Every row gives one point. Each copy is the shape, with its points in the same order, turned, moved and blurred by noise. Is it also mirrored, or only turned?

Shape (6 x 2):
-0.04,-0.32
-0.11,0.21
0.42,-0.22
0.99,0.08
-0.28,0.53
-0.16,0.15
Copy 1, 6 rows:
-0.05,-0.38
-0.07,0.13
0.40,-0.36
1.01,-0.07
-0.23,0.46
-0.10,0.09
Copy 1 is: only turned
Copy 2, 6 rows:
0.42,-0.17
0.07,0.32
0.01,-0.38
-0.68,-0.53
0.03,0.58
0.14,0.28
Copy 2 is: mirrored
Copy 3, 6 rows:
0.20,-0.01
-0.34,-0.20
0.19,-0.52
0.19,-1.13
-0.73,-0.16
-0.38,-0.07
Copy 3 is: mirrored

Shape (8 x 3):
0.23,0.15,0.20
0.42,0.15,-0.33
-0.09,-0.08,0.02
0.33,0.44,0.13
0.39,-0.49,-0.74
0.42,-0.42,0.06
-0.05,0.65,0.20
0.36,-0.37,-0.71
Copy 1 (8 x 3):
0.04,-0.41,0.24
0.10,-0.08,0.70
0.02,-0.03,-0.10
-0.20,-0.48,0.49
0.51,0.62,0.56
0.58,-0.15,0.24
-0.53,-0.53,0.24
0.39,0.55,0.52
Copy 1 is: only turned
Copy 2 (8 x 3):
0.09,-0.36,0.26
0.50,-0.19,0.73
0.20,0.00,0.10
0.35,-0.59,0.30
0.40,0.52,0.93
-0.17,-0.01,0.62
0.52,-0.62,-0.12
0.41,0.45,0.89
Copy 2 is: mirrored
Copy 3:
-0.31,0.06,-0.21
0.21,0.18,-0.44
-0.06,0.09,0.15
-0.38,0.30,-0.46
0.79,-0.11,-0.20
0.05,-0.33,-0.22
-0.57,0.61,0.02
0.68,-0.07,-0.30
Copy 3 is: mirrored

Shape (9 x 6):
-0.29,0.29,0.01,0.84,-0.27,-0.31
0.00,0.55,0.78,-0.86,0.35,0.66
-0.06,-0.22,0.50,0.23,-0.34,0.04
0.51,0.13,-0.01,0.41,-0.24,0.00
-0.01,-0.01,-0.37,-0.39,-0.41,0.05
-0.19,-0.20,0.03,0.43,-0.71,-0.09
-0.05,-0.20,-0.15,-0.35,-0.09,-0.08
-0.03,0.30,0.14,0.19,-0.69,-0.18
-0.10,0.52,0.29,-0.41,0.18,1.00
Copy 1 (9 x 6):
0.40,0.24,0.61,0.16,-0.85,-0.11
-1.13,-0.31,-0.16,0.06,0.36,0.51
-0.11,0.10,0.52,0.73,-0.26,-0.04
0.30,0.14,0.74,0.11,0.09,-0.27
0.20,0.57,-0.18,0.26,0.24,-0.10
0.33,0.57,0.51,0.66,-0.41,-0.15
0.14,0.19,-0.22,0.45,0.08,-0.15
0.21,0.47,0.51,0.37,-0.28,0.31
-1.09,0.22,-0.01,-0.15,0.14,0.08
Copy 1 is: only turned
Copy 2:
0.50,0.55,0.01,0.16,0.44,0.35
-0.65,-0.77,-0.92,-0.04,0.01,-0.51
0.39,0.18,-0.09,-0.30,-0.02,-0.13
-0.06,0.35,-0.03,-0.43,0.16,0.39
-0.40,-0.10,0.37,0.20,-0.34,0.27
0.32,0.56,0.33,-0.03,-0.06,0.07
-0.15,-0.29,0.31,0.04,-0.05,0.06
0.14,0.44,-0.15,0.12,-0.19,0.33
-0.82,-0.18,-0.57,0.11,0.20,-0.57
Copy 2 is: only turned
Copy 3, 9 rows:
0.20,-0.45,1.06,-0.38,-0.53,0.01
-0.91,0.59,0.48,0.27,0.85,0.11
0.21,0.13,0.69,-0.58,0.14,0.21
-0.02,-0.03,0.36,-0.32,-0.38,0.58
-0.29,-0.43,-0.03,-0.47,0.18,-0.04
0.31,-0.47,0.60,-0.81,-0.02,0.20
-0.07,-0.13,-0.01,-0.41,0.19,-0.21
-0.29,-0.28,0.69,-0.74,-0.15,0.17
-0.65,-0.04,0.57,0.39,0.82,0.36
Copy 3 is: only turned

Shape:
-0.19,0.27,-0.49,0.46,-0.25,0.65,0.58,-0.08,0.45
-0.83,-0.11,0.45,0.18,0.26,-0.07,-0.28,0.51,0.01
-0.28,-0.60,0.03,-0.38,-0.15,-0.26,0.56,-0.40,-0.28
-0.63,-0.14,-0.24,0.46,0.16,-0.35,-0.39,0.15,-0.18
0.41,0.21,-0.37,-0.50,0.32,0.08,-0.17,0.40,0.55
-0.44,0.15,0.10,0.08,-0.33,0.55,-0.23,0.30,-0.38
-0.43,0.04,0.59,-0.07,0.09,-0.04,-0.52,-0.53,-0.46
-0.18,-0.25,-0.36,-0.40,0.38,-0.25,-0.13,0.00,0.14
0.42,0.24,0.34,0.15,0.67,0.30,0.35,-0.20,-0.59
-0.41,-0.58,0.35,0.19,-0.11,0.44,0.21,-0.36,0.22
0.20,-0.58,-0.43,0.38,0.75,0.10,0.46,-0.34,-0.48
-0.17,-0.45,-0.05,-0.56,-0.05,0.01,0.45,0.46,0.54
-0.36,0.33,-0.27,0.58,-0.31,0.01,0.53,0.02,0.41
-0.63,-0.32,-0.20,-0.35,0.68,-0.25,0.35,0.43,-0.51
-0.28,0.29,-0.42,-0.27,0.36,-0.28,0.59,-0.23,0.04
Copy 1 (15 x 9):
-0.14,0.23,0.63,0.24,0.29,-0.09,0.13,1.09,-0.51
0.73,0.25,0.58,0.01,0.06,0.28,0.80,-0.02,0.44
0.14,-0.11,-0.57,0.06,0.42,0.60,0.10,0.44,0.38
0.48,0.33,0.57,0.23,0.17,0.63,0.10,-0.25,0.04
-0.13,0.60,0.26,-0.80,-0.02,-0.44,-0.02,0.07,-0.12
-0.17,0.15,0.75,0.47,-0.06,-0.06,0.28,0.25,0.54
0.30,0.44,-0.23,0.78,-0.25,0.19,0.51,-0.33,0.41
0.28,0.65,-0.09,-0.41,0.30,0.25,-0.07,0.06,0.14
0.55,-0.30,-0.16,0.37,-0.24,-0.67,-0.13,0.08,-0.04
0.28,0.19,-0.09,0.28,-0.19,0.44,0.54,0.92,0.18
0.80,-0.13,-0.17,0.14,-0.01,0.23,-0.81,0.51,-0.11
0.02,0.18,0.01,-0.87,0.39,0.16,0.41,0.67,0.36
-0.08,0.09,0.55,0.23,0.44,0.20,0.43,0.60,-0.63
0.83,0.04,0.13,-0.20,0.69,0.17,-0.11,0.02,0.68
0.30,0.34,-0.20,0.00,0.86,-0.13,-0.09,0.27,-0.28
Copy 1 is: mirrored
Copy 2:
0.29,-0.31,-0.12,0.27,0.39,-0.49,-0.08,-0.66,-0.91
0.42,0.05,-0.49,0.40,0.25,0.91,0.22,-0.17,0.09
0.41,-0.08,0.41,-0.01,-0.68,0.06,-0.12,-0.70,0.31
0.19,0.25,-0.02,0.16,0.10,0.71,0.67,-0.25,-0.25
0.27,-0.13,-0.22,-0.94,0.34,-0.06,-0.20,0.10,-0.11
0.05,0.07,-0.87,0.20,0.30,0.07,0.24,-0.71,0.10
0.39,0.36,0.04,0.54,0.21,0.19,0.53,-0.15,0.85
0.46,-0.08,0.18,-0.56,-0.02,0.34,0.29,-0.24,0.03
-0.09,0.34,0.33,0.14,0.77,-0.02,-0.54,-0.45,0.44
0.41,-0.70,0.07,0.60,0.02,0.09,0.13,-0.54,0.18
-0.18,0.03,1.12,-0.16,0.26,0.30,-0.05,-0.76,0.01
0.53,-0.65,-0.27,-0.46,-0.38,0.27,-0.34,-0.33,-0.13
0.36,-0.04,-0.10,0.45,-0.07,-0.16,0.07,-0.33,-0.90
0.62,0.31,0.15,-0.48,0.00,0.94,-0.11,-0.77,0.03
0.76,0.43,0.37,-0.30,-0.03,-0.12,-0.17,-0.43,-0.30
Copy 2 is: only turned
Copy 3, 15 rows:
0.53,-0.20,0.30,0.48,0.68,0.25,-0.78,0.34,0.44
-0.20,0.82,0.47,-0.29,-0.35,-0.54,-0.57,0.13,0.47
-0.30,0.12,-0.25,-0.32,-0.26,0.88,-0.49,0.60,0.23
-0.38,0.09,0.13,-0.28,-0.20,-0.31,-0.33,-0.25,0.79
0.22,0.35,0.00,0.71,0.04,-0.04,0.38,-0.24,-0.11
0.32,-0.03,0.54,-0.47,0.06,-0.34,-0.27,0.22,0.05
-0.86,0.13,0.42,-0.65,-0.09,-0.12,-0.33,0.07,-0.09
-0.31,0.30,0.10,0.26,-0.41,0.32,0.05,-0.11,0.36
-0.24,0.57,0.50,-0.48,0.95,0.56,0.17,-0.12,-0.06
-0.06,0.34,0.23,-0.19,0.05,0.43,-1.03,0.10,0.07
-0.08,0.26,0.20,-0.37,0.40,1.11,-0.12,-0.55,0.73
0.41,0.66,-0.11,0.40,-0.44,0.40,-0.28,0.37,0.14
0.13,0.00,-0.05,0.30,0.61,-0.13,-0.69,0.34,0.69
-0.16,0.71,0.42,-0.32,-0.32,0.54,0.24,0.21,0.90
-0.38,0.21,0.13,0.40,0.22,0.54,0.03,0.47,0.66
Copy 3 is: mirrored
